Every row gives one point. The points of each table are mixes of a few directions, plus a little noise. Count the directions of each table, and those that both share. Where both have some left over, give the other angles between the two spaces (their principal angles), to ten degrees, smallest first.

First, 6 rows:
[[ -1  30  -3]
 [  1 -60   5]
 [  0  -9   1]
 [  0  -5   0]
 [  0  13  -1]
 [ -1  31  -3]]
Second:
[[  0 -20   2]
 [  0 -13   1]
 [ -1  53  -5]
 [  0 -20   2]]
Directions: first 1, second 1, shared 1

First, 8 rows:
[[ 31 -51  -4  -2  13  19]
 [-11   8  -5 -11 -20  -5]
 [  5 -16  -7 -11 -10   5]
 [ -8  19 -27 -20 -17  -8]
 [ 16 -28 -40 -34 -20   8]
 [-14  31  30  30  21  -9]
 [ -5  28  20  29  30  -6]
 [-12   9  33  20   4  -3]]
Second:
[[-34  12  60 -11 -45  13]
 [ 23 -14 -40  -2  21  -3]
 [ -3  -6   3  -7 -12   3]
 [ 14 -23 -38  13  10 -25]
 [ -4  20  10  13  16  -3]
 [  4  12   4  -8  10  15]]
Directions: first 3, second 3, shared 2; angles 90

First (10 x 8):
[[ 12  -6 -17  10 -14  23  10 -14]
 [ 14   9 -32  32  11  40  -3 -29]
 [-28   0  40 -30  14 -45 -20  37]
 [-18   0 -11  11  29 -11   4 -29]
 [ 14  13   6  11   5  15 -32 -25]
 [ 36  27   7 -11 -19 -22  32  44]
 [-26 -19   3  -8   3  10 -12  21]
 [  8  -6  -6   6 -11  11   2 -26]
 [ 38  15  -6  -8 -33 -12  50  32]
 [-51 -32  18 -14  16  -8 -32 -11]]
Second (9 x 8):
[[-24  -3   2   8  27 -20  40 -24]
 [ 25  17  -2  -3  -9   6 -28  26]
 [-10 -30  14  -2 -30  11  44 -38]
 [-31 -24   9   4   6 -11  60 -46]
 [ 32  34 -10  -1   3   3 -55  48]
 [-25 -20  -2   0   6   0   8 -17]
 [  8  -1  -4  -4 -12  12 -26  13]
 [-20  -4 -11   1  22  -6 -15   3]
 [ 43  30   2  -2 -15   6 -27  34]]
Directions: first 5, second 3, shared 2; angles 30

First (8 x 9):
[[  8  -4   3   2 -12   2  -5 -12 -22]
 [ -6  21  19  -2 -24   1 -13  24   0]
 [-14 -13  32  11  22 -11 -22 -13 -32]
 [  7   8 -16   2  -2   0  -2  15  17]
 [-13  11  17 -11 -15   5  10   4   4]
 [ -8  17  10   5   1  -3  -9 -19   3]
 [  4   8  -5   0  -8   1  -2   3   5]
 [ 21 -48 -60  -8  38   4  42  -3  24]]
Second:
[[ -5  -6  -7  12  37 -12 -18  38  22]
 [-21  30   9 -11  -7   5  19  -9  36]
 [  0   6   9 -14 -32  12  22 -34 -16]
 [  6 -13   7 -10 -20   9  16 -23 -29]
 [  0 -28   0   2  22  -5  -2  19 -10]
 [ 15  23 -16  20  -1  -8 -34   9  10]
 [-15 -26   8  -8  29  -3  14  20   6]
 [ -2  13   1  -1  -8   2   2  -7   8]
 [ 22   2  -9  10 -19   1 -18 -12 -25]]
Directions: first 5, second 3, shared 3

First (11 x 12):
[[ -3   3 -16  -3  -8 -16  -6  15  -2   0   8  -2]
 [-12  -5 -25   5 -20 -28 -14  21  -7  -3   7 -12]
 [ 33  29  25 -11  31  17  23  -9  10  13   8  17]
 [  3   7  -9  14 -12 -31  -3  12 -15   9   4 -17]
 [ 11   2  17  24  -4   9  15  -3   4  12  -4 -24]
 [ 14   9  12  17  -2   2  13   4   4  13   2 -18]
 [ 21  16  19  -5  18  22  17  -4  14   9   5   8]
 [ 37  20  35  26  11  36  38   3  29  24   7 -26]
 [-19 -16 -15 -16  -4  16 -11   6  15 -16   3  14]
 [-54 -44 -27 -23 -13  -7 -40 -17 -21 -35 -21  25]
 [-34 -23 -15 -28   4 -20 -33 -27 -35 -25 -19  36]]
Second (8 x 12):
[[  9   2   6   9   1   9   8 -12   5   0  -3  -1]
 [-23   9 -26 -48   7 -21 -23  58  -1   2  22  15]
 [ 11  -1   9  15   0  11  10 -18   6  -1  -5  -3]
 [  6 -11  12  23  -5  18   9 -34   3  -7 -15  -5]
 [-26 -25  -4   7 -13 -11 -16 -10 -21  -9 -17  -9]
 [  4  -3  14  35 -12 -27   2 -18 -32  13 -16 -29]
 [ 31  17  15  19   6   9  22 -15  10  10   3  -6]
 [-12  11 -27 -60  16  12 -12  51  30  -7  32  35]]
Directions: first 4, second 3, shared 2; angles 30

First:
[[ -1  -4  -1 -10 -12   1   3  -3   3  14 -16  -6  -1  -9]
 [ -5  -1  -3 -17 -22   9  -2  -4   6  -2 -21   6  -9 -19]
 [  0  10   5  32  34  -2 -10  12  -7 -53  52  22   2  27]
 [ -1  -3  -1 -11 -11   3   2  -3   2  13 -16  -6  -2  -9]
 [  7   3   5  23  30 -12   2   5  -8  -1  29  -6  12  25]
 [ -6   1   0  -5  -9   7  -4   0   3 -17  -2  12  -7  -8]
 [ -1  -3  -3 -15 -16   3   3  -5   2  18 -22  -6  -2 -12]
 [  8  -2   2   7  12 -11   7   0  -5  26   2 -17  12  11]
 [ -2  -2  -1  -6  -7   3  -1  -1   2   0  -6   2  -2  -6]]
Second (9 x 14):
[[  2  -2   0  -3  -1  -3   3  -2  -1  15  -6  -8   3   0]
 [  4  -3   0  -4  -1  -5   5  -3  -1  24 -10 -13   5  -1]
 [-10   8  -1  10   3  11 -14   7   3 -60  26  33 -13   1]
 [ -6   5   0   6   2   7  -8   4   2 -36  15  20  -8   1]
 [ -3   2   0   3   1   4  -4   2   1 -19   8  11  -4   0]
 [ -6   5   0   6   2   7  -9   4   2 -38  17  21  -8   1]
 [  4  -3   0  -4  -1  -5   6  -3  -1  25 -11 -14   5   0]
 [  7  -6   0  -8  -2  -9  10  -5  -2  45 -20 -25  10  -1]
 [  7  -6   0  -7  -2  -8  10  -5  -2  44 -19 -24   9  -1]]
Directions: first 2, second 1, shared 1

First (9 x 18):
[[-60   8  17   2   1  16  -3  48  -8  18 -35  -4 -28  42 -35  48  36  14]
 [ 15  -2  -4  -1   0  -4   1 -12   2  -5   9   1   7 -10   9 -12  -9  -3]
 [  7  -1  -2   0   0  -2   0  -6   1  -2   4   0   3  -5   4  -6  -4  -2]
 [-26   4   7   1   0   7  -1  21  -4   8 -15  -2 -12  18 -15  21  16   6]
 [ 19  -3  -5  -1   0  -5   1 -15   3  -6  11   1   9 -13  11 -15 -11  -4]
 [-11   2   3   0   0   3  -1   9  -2   3  -7  -1  -5   8  -6   9   7   2]
 [ 40  -6 -12  -1   0 -10   2 -32   6 -12  24   3  19 -28  23 -32 -24  -9]
 [ -4   1   1   0   0   1   0   3  -1   1  -2   0  -2   3  -2   3   2   1]
 [ 20  -3  -6  -1   0  -5   1 -16   3  -6  12   1   9 -14  11 -16 -12  -4]]
Second:
[[-13   1   5   3 -10   7   2  15   4  10 -21  17 -15   1  -9  24  28  11]
 [  4   4  13  -6  -3  -5  22 -12  12  15  18  16   5  -2   3   1  -6  13]
 [-21   2   9   1  -7   7   5  18   3  13 -18  14 -15   8 -13  28  25  13]
 [ 13  -8 -20  10  -8   6 -25   6  -8 -19 -27  -1  -7 -17   4  -2  16 -12]
 [  2   1   3  -2   3  -3   6  -6   1   2  10  -1   5   1   2  -5  -8   0]
 [-37  10  14  -6  19   1   2  18 -11   7   9 -29   0  41 -17   6 -15  -2]
 [  0   1  -6  -2  16  -4 -10  -4 -11 -14  15 -30  12  12   2 -22 -28 -16]
 [ 34  -2   5  -6  -8 -12  25 -34  18   9  30  24  14 -26  19 -16 -15   9]
 [-12   1   0   1   4   3  -6  10  -5  -2  -7  -9  -4   9  -6   3   1  -3]
 [ 30  -9 -23   8  -5  -1 -20 -11  -4 -22  -9   0   4 -28  15 -18   0 -15]]
Directions: first 1, second 3, shared 1

First:
[[-20 -14   2  39  19 -29  11 -14  -2 -21   5  16 -19  26   4 -13 -15  15
   32 -42   2 -26 -37   8]
 [ 12  -7  10  23  31 -10  16 -24  -9  22  15  21   1 -31   2   8  -9  -3
   14  23 -12 -15 -28  18]
 [ 27  10   2 -17  -1  18  -8   0   3  16   7   6  19 -26   4  15   6  -5
  -14  34 -13   7  10   5]
 [-13  -8   2  13   8 -13  10  -6  -6   1  -1  -1 -12   3  -4  -8  -6  -2
   11 -10   7  -6 -11   2]
 [ -4  11 -11 -26 -35  15 -22  28  14 -30 -12 -16   6  37   2  -5  11   9
  -15 -25   8  14  31 -18]
 [ 17  12  -2 -21 -14  18 -14  10   8  -2   0  -1  17  -4   3  11   9   0
  -15  14  -7   9  18  -4]
 [  5  12  -9 -25 -30  17 -22  24  15 -26  -8  -7  11  29   5   1  11  10
  -14 -16   0  10  26 -12]
 [-21 -16   6  15  21 -17  31 -17 -24  38  -5 -19 -24 -35 -15 -10  -7 -24
    3  20  18   6  -7   2]]
Second (11 x 24):
[[ 33  20  -5 -22 -18  26 -32  15  23 -26   8  20  32  16  16  17  10  19
  -10   0 -23  -2  11   0]
 [ -4  -2   1   2   2  -3   4  -2  -2   3  -1  -2  -4  -1  -2  -2  -1  -2
    2   0   3   0  -1   0]
 [ -7  -4   1   4   4  -5   6  -3  -5   5  -2  -4  -7  -3  -4  -4  -2  -4
    2   0   4   1  -3   0]
 [-43 -26   6  27  23 -33  41 -20 -30  33 -10 -26 -42 -21 -21 -22 -13 -25
   13   1  30   3 -15   0]
 [-60 -36   8  38  33 -47  58 -27 -41  46 -14 -36 -59 -30 -29 -31 -19 -35
   19   0  42   4 -20  -1]
 [ 23  14  -3 -15 -13  18 -22  10  16 -17   5  14  22  12  11  12   7  13
   -7   0 -16  -1   8   0]
 [ 28  17  -4 -19 -16  22 -28  13  20 -22   7  17  29  14  14  15   9  17
   -9  -1 -20  -2  10   0]
 [ 15   9  -2  -9  -8  12 -14   7  10 -12   4   9  15   7   7   8   5   8
   -4   0 -11  -1   5   0]
 [ 11   6  -1  -7  -6   9 -11   5   7  -9   3   7  10   6   5   6   3   6
   -3   0  -8  -1   4   0]
 [-15  -9   2  10   9 -12  15  -7 -10  12  -4  -9 -15  -8  -7  -8  -5  -9
    5   0  11   1  -5   0]
 [ 18  11  -3 -11 -10  14 -18   8  12 -14   5  11  18   9   9   9   6  10
   -6   0 -13  -1   6   0]]
Directions: first 3, second 1, shared 1
